Each wall is flat, endless, passes through zero and stands at right angles to its row. A trip goes straight from one point to another. Which walls does it cross, in order?

Walls:
(1): 0.248,0.184
(2): 0.203,0.100
(3): 0.179,0.315
Trips:
-0.280,0.233 to 0.212,-0.268 => 3, 2, 1
0.365,0.017 to 0.225,0.140 => none
-0.068,0.279 to -0.142,0.403 => none
-0.152,0.228 to 0.028,0.106 => 2
-0.203,-0.130 to 0.372,-0.358 => 2, 1
-0.195,-0.131 to 0.053,0.208 => 3, 1, 2
-0.149,-0.227 to -0.283,-0.240 => none
-0.113,-0.109 to 0.077,0.295 => 3, 1, 2

Walls:
(1): 0.152,-0.313,-0.106,-0.035,0.009,0.357,0.113,-0.002,-0.081,-0.082,-0.144
(2): 0.135,-0.272,-0.185,0.085,0.041,0.258,-0.125,-0.294,0.089,-0.203,0.169
(3): -0.246,0.055,0.135,-0.183,0.065,-0.077,0.119,-0.010,-0.090,0.433,-0.468
(4): 0.297,-0.526,-0.081,0.193,-0.176,-0.278,0.640,0.102,0.208,-0.503,-0.049
Trips:
0.063,-0.104,0.113,0.062,-0.227,0.061,0.219,0.268,0.088,0.104,0.337 to -0.023,-0.046,0.261,-0.110,0.006,0.195,-0.144,0.199,-0.269,0.137,-0.066 => 4, 3
-0.120,0.181,-0.026,0.152,0.466,-0.150,0.160,0.047,0.100,-0.013,-0.389 to -0.017,-0.395,-0.071,-0.136,-0.021,-0.509,0.187,-0.062,-0.372,0.502,0.128 => none
-0.100,-0.124,0.089,0.097,-0.113,0.049,-0.137,-0.075,-0.230,0.218,-0.050 to 0.258,-0.223,-0.121,-0.168,0.437,-0.216,0.262,0.289,0.249,-0.013,0.010 => 4, 3
-0.138,-0.040,0.117,0.031,0.205,-0.199,0.319,-0.476,-0.025,0.113,-0.086 to 0.239,0.214,-0.010,0.390,0.217,-0.093,0.033,-0.295,-0.254,0.440,-0.183 => 4
-0.070,0.086,-0.123,-0.228,0.311,0.069,-0.108,-0.537,-0.058,-0.308,0.058 to -0.046,0.456,-0.178,0.040,-0.384,-0.004,-0.013,0.118,-0.075,-0.095,-0.311 => 1, 3, 2
-0.049,0.031,-0.008,0.040,0.143,0.252,0.066,-0.166,-0.154,0.083,-0.351 to 0.183,-0.052,-0.304,-0.211,-0.052,-0.374,0.336,0.220,0.311,-0.149,0.367 => 4, 3, 2, 1
-0.009,0.233,-0.325,-0.383,-0.065,-0.311,-0.305,0.212,-0.433,-0.162,-0.380 to -0.165,-0.274,0.165,0.283,-0.115,0.138,0.115,0.334,-0.057,-0.301,-0.038 => 1, 4, 3, 2
